Each row is a point. Two turns around zero, p and q, are shown by what they do to some points. Where does a point land after both, in the order given? Backwards means that the second turn is done in reverse. Each puzzle has new turns, and all numbers are rounded.

Turn p:
-1.0; -2.0 => 1.2; -1.9
-3.0; 0.2 => -1.7; -2.5
2.0; 6.4 => -4.5; 5.0
4.9; -4.7 => 6.5; 1.8
-2.9; 0.2 => -1.7; -2.4
Turn q:
-1.7; 1.7 => -2.3; -0.6
-1.0; -3.6 => 2.6; -2.7
6.9; 2.3 => 1.6; 7.1
-4.3; -0.4 => -1.9; -3.9
Where do these land?
p, then q backwards: -4.1; 2.3 => -4.1; 2.3
q, then p: 2.7; -2.5 => 1.0; 3.6
q, then p: 2.8; -0.1 => -1.2; 2.5
q, then p: -6.6; 0.7 => 2.5; -6.2
p, then q backwards: 5.1; -0.4 => 5.1; -0.4

Turn p:
-3.7; -0.5; -0.3; 0.3 => -1.9; -1.8; 0.7; -2.6
-1.4; -1.8; 2.5; -3.5 => 3.3; -1.3; -0.4; -3.3
-1.8; 0.7; 1.8; 8.3 => -4.8; -5.7; 0.8; 4.5
-1.5; 2.5; 2.7; 0.2 => 0.9; -2.0; 3.3; 0.3
9.8; 2.2; -6.6; -3.8 => 2.1; 11.5; -2.2; 4.0
-3.6; -0.5; -0.8; -1.9 => -0.8; -0.4; 0.8; -4.0
2.3; -2.5; 0.7; 0.4 => 1.3; -0.3; -3.0; 1.2
Turn q:
-2.3; 1.3; -0.5; -1.6 => -1.4; 2.7; -0.7; -0.4
2.0; -0.8; -4.7; 3.7 => 3.7; -2.8; -4.2; -1.1
0.4; 6.1; -1.8; 1.6 => 4.6; 4.2; -1.5; 1.3
5.9; -6.0; -3.8; -1.2 => 1.6; -6.6; 0.4; -6.3
-4.2; -2.1; 5.8; -2.3 => -6.6; 0.7; 3.1; 2.7
-1.8; 1.7; 5.0; -0.2 => -1.9; 2.0; 2.9; 3.9
Where do these land?
p, then q: -2.0; 8.7; -3.5; -3.3 => -1.1; 5.2; 6.4; 5.8
p, then q: 0.9; 4.2; 0.2; 2.0 => -0.2; -0.7; 0.6; 4.7
p, then q: 1.7; -4.0; -5.2; -0.5 => 1.4; 4.6; -4.1; -2.5
q, then p: -1.5; 0.0; 1.2; 0.3 => -1.4; -1.1; 0.7; 0.1
p, then q: 2.5; -3.5; 1.7; -2.0 => 3.4; -1.3; -0.7; -3.4
q, then p: -1.6; -5.3; 5.6; 3.4 => -3.8; -6.7; -3.6; -1.2
